Each row of a before or after table is a point. One or more steps were done to the points. Then noise was added and the rows were shuffled. The steps act on columns, c1 being the first. What was done? A step turns or swaps two columns, mirrors them in a line or flattens them onto one, adds a multiple of one to another, or multiplies or shifts one. Angles are multiples of 10 degrees, from the lower column toward the higher: turns from -170 to 170, lines from 10 to 170 but not 90. Use the fewest steps. Two steps may share a column if one is a turn and the other turns, adds or multiplies; they go together, in the order done. Otherwise the lowest column goes first.
In the rows, 128 means zero.

Before (10 x 2):
[[111  67]
 [104 216]
 [ 99 155]
 [ 94  76]
 [ 89  93]
 [139  96]
 [139  67]
 [194 102]
 [ 97 123]
 [103 105]]
After:
[[150  90]
 [117 163]
 [155 129]
 [151 189]
 [ 73 167]
 [135  35]
 [172 171]
 [166 143]
 [129 189]
 [173 158]]
Steps: turn c1 and c2 by 170 degrees

Before:
[[141  90 106 118]
 [179 148 162 164]
 [157 189  86  85]
 [141  95 170 105]
 [177 168 132 135]
 [116 103  65  79]
 [221 116 172  91]
 [ 90  97 132 136]
 [145 124 131 117]
 [124  81 155 179]
 [ 19 190 104  62]]
After (11 x 4):
[[118  90 152 128]
 [183 122  90  96]
 [ 65 238 164 190]
 [122  95  92 157]
 [201  70  96 169]
 [102 112 198 167]
 [194 136 120 123]
 [ 98  89  87  85]
 [137 116 131 141]
 [186 164 179 167]
 [ 75 115 120 119]]
Steps: turn c1 and c2 by -30 degrees; turn c3 and c4 by 170 degrees

Before, 14 rows:
[[ 87 178 117 131 102 127 131 166]
 [126 151  62 195  31 182 121  89]
 [107 186 148 117 100 103 176 194]
 [127 172 134 133  94  43 132 118]
 [ 83 184 121 164 107  98 117 216]
 [115 161 149 125  95 106  96 126]
 [104 227 168 124  91 103 144 160]
 [144 188  14 170  88 179  76  72]
 [ 95 155 180  77  80 104 131 114]
 [147 129 186  92  94  95 168 132]
 [ 87 171 214 133 119  87 157 104]
 [175 145 227 122 109 103 109 116]
 [141 195 103 155  94 164 126  61]
 [117 159 135 140 176  90 119 102]]
After (14 x 8):
[[115 168  94 137 178 117 133 146]
 [ 80  82 105 167 113 148  76 202]
 [109 101 119  92  93  64 157 134]
 [111 149  53 135  99 101 133 164]
 [ 94  71 109 116  99 114 136 212]
 [206 219 136 177  88 229 109 163]
 [ 70 144 120  73  85  98 136 153]
 [162 169 158 195  29 194 138 133]
 [114 148 136 125 112  17 117 132]
 [ 84 129 120 122  89  96 124 233]
 [ 96 116 120 130  98 156 114 188]
 [155 206 155 155  89 154 161 173]
 [104 155 110 123  90 114 107 152]
 [ 47 148 125 130 119  60 164 171]]
Steps: turn c3 and c6 by -70 degrees; turn c1 and c6 by -30 degrees; turn c7 and c8 by 30 degrees; turn c2 and c8 by 70 degrees

Before (12 x 11):
[[118  84  80 201 104 116 153  78 156  86 120]
 [114  73 130 175 102 110 116 150 173 100  84]
 [165  81 117 151 163  86 154 172 177  50 170]
 [124  84  61  70 118 159 120  21 114 122  86]
 [152 164 112  95 132 197 131 134 129 166 178]
 [126 141  83 127  91 125 143  85 134  80  66]
 [ 75 144 186 161 123 200 108 127 133  70 105]
 [ 60  77  54 110  59  91 165  58 146  92 108]
 [ 86 117  78 186 123 108  89 157 188  60 145]
 [189 149 154  97 131 149  90 113  79 138 184]
 [124 128 131 174 190  59 134 158 187 104 166]
 [142 141  95  93 152 177 126 128  43 156 151]]
After, 12 rows:
[[158  91 114 161 146  82 144 120 183  58 195]
 [170 162 109 101 104 191 136 135 134 158 180]
 [150 142 102 102 146 175 147 217  31 161 162]
 [197 148 168 116  98 145 109 167  74 135 186]
 [ 89  79 134 165 134 111 121 111 166  96  60]
 [104  85  81 203 115 109 155  52 159  83  91]
 [ 65 112 111 176 111 111 147 103 185  50 158]
 [ 62  80  60  91  86  95 177  46 154  89  54]
 [141  84  85  75 144 159 159  28 116 123  63]
 [126 143  79 122 127 128 147  81 143  78  29]
 [ 79 141 172 139 123 209 100 115 130  55 100]
 [114 137 124 167 162  60 128  94 188 109 215]]
Steps: turn c1 and c4 by 20 degrees; flatten c3 and c7 onto the line at 150 degrees; turn c5 and c11 by 30 degrees; multiply c11 by 1.3; add -1 times c9 to c8

Before (9 x 14):
[[177 158  78 119 227 148 117 145  85 162  88 195 149 149]
 [ 93 109 153  98 162 172 141 186 103 140  38 227 161 179]
 [133 135 111 107 165 140  93 225 110 139  88 229 130 180]
 [145 160 185 160  92  92 103 110 165 133 169 168 146 122]
 [183 133  82 117 119 123 123 125 118 162 129 184 127  65]
 [185 153 109 174  60  97 138 108 129 117 218 128 188  94]
 [ 46 145 159 140  91 111 151 190  90 173  57 184  97 187]
 [113 176 122 122  79  77 170 133 147  73 129 137  81 119]
 [148 141  80  86 186 144 100 147 116 176 165 155 179  89]]
After (9 x 14):
[[ 89 161 118  97 192  94 113 109 135 132  90  73 138 151]
 [155 134 170 115 100 137 125 121 180 166 159  98 119 180]
 [135 144 118 134  54 170 106 152 156 173 112 117 177 178]
 [ 96 173 167  80 161 129 158 133 123  75 134 110  68 136]
 [ 49 102  84 162 125 167 137 183 221 143 183  84 149  41]
 [ 83 137 111 135  93 153 100 224 216 142 137  75 113  64]
 [166 156  87 146  25 137 123 146 208 164 151 113 139  92]
 [ 35 145 142 108 179 111 146 186 193 173 158 125  86  40]
 [188 155 189 105 157  78 136 110 131 122  67 130 179 201]]
Steps: turn c9 and c12 by -130 degrees; add 1 times c12 to c1; turn c3 and c5 by 130 degrees; turn c4 and c6 by -80 degrees; multiply c7 by 0.7; turn c11 and c14 by 150 degrees; shift c13 by -10

Before, 9 rows:
[[110 125 100 111 142 130  94 103 103 126 140 133 138 160 144 168 132 138]
 [ 98 117 125 120  93 133 138 110 149 127 130 134 134 112 153 145 165 124]
 [ 95 138 105 153 139  79  95 116 111  43 133 135 179 113 145 153 134 141]
 [249 118 193 109 113 137 121 125 141 140 141 113 139 126 153  97 130 141]
 [ 97 122 109 135 140 136  95 102 126 142 132 136 146 114  79 163 131 139]
 [119 132 119 102 121 120 107 112 127 137 121 138 156 117 151  95 127 137]
 [ 96 172 172 150 127 132 138 128 126 131 112 120 141 162 121 111 131 163]
 [126 137 113 119 143 129  89 152 100 143 126 132 139 119 152 126 144 134]
 [110 123 103 107 147  89 123 147 126 143 129  93 137 157 153 152 128 134]]
After, 9 rows:
[[177 108 107 133  84 127 115  84 143 133 140 108 143 125 154  96 128 141]
 [119 122 130 122 127 135  90 169 105 120 142 125 138 162 145 168 135 140]
 [126 147 122 127 162 135  89 129 109 120 127 134 140 118 152 127 143 134]
 [124 134 138 110 119 155  99 142 130 129 121 117 144 116 152  95 129 135]
 [121 118 125 149 162 164 116 139 132 129 129  93 108 158 155 153 127 136]
 [116 105 159 118 103 128 134 129 146 133 128 122 136 112 152 145 165 123]
 [116 214 107 143 103 133 145  99 127 127 112 139 140 164 122 110 132 164]
 [116 116 125 129 123 135  98 161 132 131 131 150 149 115  79 164 131 139]
 [114 149 128 139 134 199 107 154  85 112 132 161 135 114 145 153 137 141]]
Steps: multiply c1 by 0.4; multiply c2 by 2; turn c3 and c5 by 120 degrees; turn c5 and c8 by -130 degrees; turn c4 and c7 by 20 degrees; turn c4 and c12 by 60 degrees; mirror c6 and c13 in the line at 70 degrees; flatten c9 and c10 onto the line at 20 degrees

Before, 9 rows:
[[130 150  89  86 138 128 132 112 151  95 142  90 189 126 121 106 139 123
  167 127 115 158  75 115]
 [103 144 137 132  50 148 137 103 137 154  93 147 136 151 121 137 122 110
  137 155 145 120 126 159]
 [138 132 169 130 158 147 141 165 142 121 139 180 141 112 125 145 118 168
   97 134 121 165 155 121]
 [124 120 138 133  57 118 132  89  97 112 109 118 125 139 128 103 102 104
  117 152 157 118 130 165]
 [125 140 128 156 160 155 149 151 135 124 151 139 128 129 113 160 112 131
  115 159 135 161 139 133]
 [114 115 144 133 117 138 170 158 144 115  99 156 105 131 115 115  82 146
  123 143 122 161 126 109]
 [110 142 109  67  98 118 134 133 129 100 133  73 172 129 137 113 148  63
  178 101 131 161  70 101]
 [130 135 117 114 167 139 163 143 122 121 116 153 138 134 128 149 109 153
   93 144 114 178 167  94]
 [157 161 120 159 136 135 137 155 130 131 146 151 135 118 123 157  88 165
  100 133 129 146 158  96]]
After:
[[112 143 107  65  96 118 135 136 127 100 130  71 249 127 139 113 123  63
  177 100 137 162  70 101]
 [102 146 138 132  50 147 138 102 139 154 102 145 119 127 105 137 116 110
  137 153 172 120 126 159]
 [140 133 168 128 158 145 140 163 144 122 137 181 118 128 131 145 111 168
   96 133 111 163 155 121]
 [113 116 144 133 117 138 171 158 146 116 110 155  70 127 103 116 131 147
  123 143 114 163 126 110]
 [132 149  89  86 138 126 131 112 151  96 146  90 219 129 129 105  95 123
  168 127  97 159  75 116]
 [156 160 122 159 135 135 137 159 130 132 146 151  50 128 133 156  93 166
   99 133 130 148 156  96]
 [123 117 138 131  58 118 134  90  99 110 112 117  95 126 120 105 120 103
  119 150 200 119 128 164]
 [126 140 127 156 160 154 151 154 135 123 154 139  74 129 127 160 107 130
  115 159 147 161 139 133]
 [130 134 115 115 166 140 163 145 122 120 117 152 133 127 120 149 119 152
   92 143  95 177 167  94]]
Steps: add -1.5 times c4 to c17; turn c13 and c17 by -70 degrees; turn c11 and c15 by 30 degrees; multiply c14 by 0; multiply c21 by 2.5

Before:
[[109 160 129 151 125 130 161 172 116 112  94 120 150 136 119 176 125 150
  170 149 200 163 154 164 153 139  68 150 132 184 132 113 102 119 140 164
  161 135 143 145 114 139 117 143  73  90  96 138]
 [151 108 106  99 135  98 110 155 160 132 129 136 113 115 141 143 118 101
  141 185 114 134 133 112 123 124 118 110 124 178 121 143 118  89 100 196
   68  92 139 124 131 141 111 105 127 115 147  91]
 [ 93  99  87  87 105 138  88 110 176  63 111  98 142 110 154  77 149 139
   81 122 109 129  97  98 139 126 131 151 101  82 148 194 106 175 125 150
  210 151 136 117 114 136 137 121 190  91 169 167]
 [131  97 167 147 160 106 116 159 123 121 129 159 129  90 161 181 138  83
  144 201 125 102 171 107 141 160  70 110 133 150 103 158 128 124 109 158
   72 110 143  91 137 100 155  78 118 126 145  89]
 [130 172 118 109 145 110 149 146 103 103 119 131 124 126  87 161 134 115
  129 107 176 129 154 118 170 145 111 128 158 180 132 125 110 144 140 142
  116 124 169 147 106 124 122 152  88 115 109 126]
 [136 158 137 108 130 119 144 141 132 105 111 112 162 122  92 179 133  91
  150 126 137 134 151 184 110 146  92 104 150 162 136 116 136 106 143 154
  124 115 153 105 123 130  91 147  58 116 144 116]
 [ 98 132 148 110 152 135 146 126 150 112  95  98 146 132 121 176 122 149
  178 119 142 121 112 162 147  96  88 122 148 170 196 114 115 138 100 127
  145 136 148 150  78 123 142 112  88 100  92 119]
 [132 121  93 101  90 143 122 124 140  93 113  68 142 120 162  65 168 154
  150 110 138  95 103 140 144 105 165 168 112  94 130 205  92 207 140 124
  215 125 111 103 110  85 142 121 158 143 164 143]
 [129 120  83  80  79 128  99 127 182 122 107 109 163 151 164 102 154 141
   92 122 103 122 144  93 110 126 164 149 128  94 111 213  93 191 111 114
  183 142  85 140 127 144 138 118 156  93 150 170]
 [150 121 146 107 160 123 102 136 154 123 139 148 155 130 170 151 140  99
  165 166 132 142 147 126 129 132  84 116 145 158 113 183 156  44 105 154
   77 123 162  97 148 139 175  92 130 161 128  93]
 [126 122 143 128 132  88 105 138  97 121  74 124 127 137 157 157 122 104
  142 145 126 118 154 125 114 152 119 137 136 167  79 130 147  74 112 143
   85 134 110 144 150 141 150 132 131 127 165  86]]
After:
[[136 161 141 111 130 137 178 144 131 102 112 112 159 139  93 177 137  90
  152 126 134 132 150 183 112 140  93 102 150 160 132 115 133 106 121 153
  120 118 138 151 130 131  95 146  59 118 142 118]
 [ 96 132 143 109 153 151 184 125 155 112 100  98 144 113 124 172 125 153
  177 124 141 120 111 159 147  92  88 120 147 168 193 110 112 138 147 124
  148 134 161 114 184 122 143 114  88 135  90 120]
 [130 171 114 112 144 138 188 148 101 104 121 135 122 136  86 161 136 115
  130 109 173 133 153 118 169 142 111 127 157 184 136 125 109 145 124 138
  114 126 143 110 158 127 121 156  87 115 107 125]
 [130 121  96  98  90 110 105 123 135  86 115  66 135 138 164  64 171 151
  153 109 137  97 100 139 146 102 166 166 114  94 133 201  93 204 123 123
  219 127 120 156 143  84 140 117 160 146 162 146]
 [133 122 146 132 134 129  59 139  97 123  72 124 127 115 154 156 124 102
  141 144 132 116 150 124 116 152 118 137 139 164  77 127 145  74 133 145
   80 133 111 112 113 139 151 129 129  85 163  84]
 [ 96 100  81  84 101 169   5 105 174  62 111  98 144 135 156  78 148 139
   77 126 108 129  95  96 137 129 130 156 105  84 146 196 103 174 140 144
  210 148 141 143 143 135 139 120 190 142 168 173]
 [150 125 146 108 159  95  48 141 151 124 136 146 147 115 174 154 140 102
  165 163 133 138 147 126 132 135  86 117 148 162 113 188 156  45 142 147
   77 121 198 151  97 136 176  90 128 122 125  89]
 [110 162 125 149 123 166 229 173 114 111  94 123 152 129 118 176 125 152
  173 150 196 164 150 164 147 137  68 145 135 184 132 116 103 118 114 162
  160 137 126 113 145 139 119 141  76 126  96 140]
 [130 117  87  86  82 162  41 130 182 123 105 110 162 111 165 101 154 142
   93 122 100 121 140 100 107 120 163 147 133  96 110 213  90 189 126 111
  185 145  97 124 126 142 143 122 152 125 149 170]
 [135  98 172 143 160 129  96 156 124 123 127 160 125 139 166 180 135  83
  145 198 127 104 172 107 143 155  73 109 134 145 109 159 131 121 171 160
   75 109 191 162 111  95 156  78 124 105 143  87]
 [150 107 103  96 136 144  71 157 162 131 131 140 112 121 146 143 118 101
  140 184 114 136 138 110 124 123 117 113 127 182 123 147 123  87 159 199
   62  91 163 129 124 144 114 103 126  97 146  91]]
Steps: turn c6 and c46 by 90 degrees; multiply c7 by 3; turn c14 and c35 by -140 degrees; multiply c14 by 0.7; add -1 times c44 to c39; turn c40 and c41 by 170 degrees

Before:
[[110 136 113 121  94 103 124  92 103  92  66 105 120 130 100 140  98  83
  104 167 144 129 141 120  81 139 151  85  66  98 139 131 117 113 101 181
  164 145 142 137 132 139 158 121 152  86  90 117 122 123 205 112 172 137
  107 119  83 145  97 177 160 144 178 116]
 [123  87 147 168  95  84 160 106 151 114 147 105 181 142 200 123 125 150
  182  84 159  49  79 126 105  98 134 120 231 142 105  91 165 152 131  46
  125  61  99  49  73  17 149 116 156  96 122 135 158 112 150  47 175 111
  133  58 106 140 135  69 209  91  84 151]
 [143 117 135 168 144 149 102 162 101 125 146 190 136 162 192 129 185 119
  111 144 135 148 158 117 162 110 143 109 157 188 189 114 214  95 163 188
  104 126   7 114 103 167 113 120  94  99 144 173 190 178 237 106 150 134
  220 195 124 101 155  90 185 194 196 112]
 [141  72 156 168  96 109 136 139 122  90 115  91 113 114 210 130 117 152
  229 129 195  66  60 154  85 135 113 100 212 118  86 148 148 176 134  24
  132  50 146  60 120  60  87  86 118  80  88 168 144  65 157  74 152  57
  112  98 142 171 167  94 155 109  97 124]
 [177 118  93 114  67 116  79 117  96 105  92  92 111 151  74 162 135  91
  110 152 144 131 140 144 125 162 161 146  79 104 163 151 117 115 135 212
  106 149 142 196 114 136 116 139 130 146 149  87 134 104 153  99 140 149
  112 152 121 101  83 133 112 105 148 117]
 [162 125  73 152  80 102 101 112  74 125  53 134 132 116  72 145 160  37
  152 170 122 165 146  76 132 142 130 110  74  78 104 136  80 113 169 145
  150 161 128 171 144 145 129  71 152 115 124  73 120  70 137 122 175 144
  145 138 124  97 124 185  81 122 129 132]
 [ 80 142 130 126  97 142 117 116 158 128 108 134 121 113  47 140 129  76
  135 124 149 160 121 121  84 149 146 145  82  91 166 117 116 118 131 245
  112 128 150 134 132 159 117  62 125 129 136  77 162  92 108 107 134 172
  111 135  93 136 165 169 128 127 135 121]
 [151 145 147 168 168  81 121 195  97 150 183 149  81 164 174 111 213 168
   81 157 110 118 182  61 155 110 165 162 216 246 156 101 207 123 156 140
  131 141  52 114  90 109 156 125  90 117 146 168 161 199 230 107 182 107
  218 158 102 109 148  97 138 180 223 120]
 [196 136 138 152 114  84 120 125 137  93  79  85 121 144  65 133 116  52
  154 125 106 193 124 139 150 159 111 118 126  90 132  94  96 115 151 186
  115 152 157 148 141 158 152  86 114 102 105  95 105  78 162 144 133 141
  128 125 123  97  91 163 137  98 148  97]
 [108 103 182 156 101  91 125 101 125  88 145  78 142 123 154 100  84 191
  224  91 186  61 116 115  86 137 104  53 202 159 102 133 161 153 154  73
  135  78 139  79  92  82 114 101 153  75 120 147  76 108 150  60 161  90
  142  69 123 168 140 115 228 124  44 168]]
After, 10 rows:
[[128 137 112 117  91 114 123  77 103  93  78 106 117 133  97 142 169  82
   91 224 144 128 146 114  83 139 149  84 188  99 132 136 125 114  97 178
  187 143 140 138 125 145 157 125 153  84  91 117 121 122 203 149 169 128
  111 125  80 140 160 178 156 148 179 116]
 [200 131 142 148 114 133 122 122 148  94  76  87 115 150  63 128 154  47
  150 124 114 191 124 142 151 155 110 114 157  91 130 101 106 118 149 184
  133 153 161 145 142 161 156  82 120  97 106  95 100  76 163  86 122 140
  135 126 124  99 170 152 132  99 148 102]
 [129  95 185 152 104  35 129  99 127  93 150  80 139 125 154  97 165 192
  226  35 187  56 110 116  89 142 103  53  82 155  93 129 166 150 161  68
  129  79 134  72  93  79 100 101 153  77 123 150  76 107 157  90 160  91
  141  70 124 164 109 111 230 118  38 164]
 [148 126  71 152  85 129  99 117  72 130  69 133 132 113  69 150  99  33
  151 240 128 168 143  83 130 144 127 107 185  85 100 143  76 113 167 141
  175 161 132 169 145 150 128  65 145 116 119  73 119  73 140 133 172 137
  151 140 124  98 139 189  76 125 133 131]
 [145  95 147 163 100  17 161 105 152 111 139  97 190 139 206 125 123 140
  188  18 159  53  80 126 113  89 137 123  54 141 107  87 163 153 129  43
  122  69 103  49  74  17 148 111 160  90 118 134 151 111 158  63 178 118
  127  54 104 140 114  74 199  96  81 154]
 [152  66 147 170  96  56 133 141 123  91 120  88 120 115 215 129 122 147
  221 136 190  65  61 155  92 134 118  95  56 119  86 154 152 174 136  20
  138  50 151  60 114  60  86  80 112  83  91 171 144  71 160  92 155  56
  110  97 141 167  72  92 150 105  94 127]
 [167 117  99 116  67 106  77 122  96 110  89  92 103 154  78 159 136  91
  114 184 151 132 142 142 121 160 154 140 178 103 155 147 122 113 131 215
  115 150 139 197 117 141 116 146 126 138 150  93 141 105 152 152 142 146
  106 154 121 104 185 132 107 105 144 115]
 [156 147 143 165 166  82 115 198  95 147 183 152  74 163 175 116  36 173
   78 201 113 113 179  56 159 108 159 165  75 247 152 101 211 119 161 133
  113 142  52 106  96 114 163 127  92 121 147 170 166 194 233  52 183 112
  214 159 102 107 126  94 137 180 219 119]
 [ 86 141 131 126  94 120 129 119 162 134 108 136 123 117  51 142 104  75
  133 109 157 160 128 121  88 152 146 143 162  92 165 115 113 125 124 250
  118 126 144 133 135 155 123  59 124 124 146  85 167  93 115 172 132 171
  114 129  95 133  83 161 125 126 138 117]
 [158 120 139 172 145 112 109 167  93 130 139 189 139 162 196 126  62 123
  114 175 137 147 156 115 163 106 134 114  94 185 187 117 215  98 165 192
   96 124   1 114  96 166 105 122  99  97 145 166 184 177 244 133 148 131
  219 186 131  97 111  91 184 192 194 112]]
Steps: add 0.3 times c61 to c1; turn c6 and c29 by -150 degrees; turn c6 and c52 by -110 degrees; turn c11 and c37 by -20 degrees; multiply c59 by 1.3; turn c17 and c59 by 160 degrees; multiply c20 by 2.5
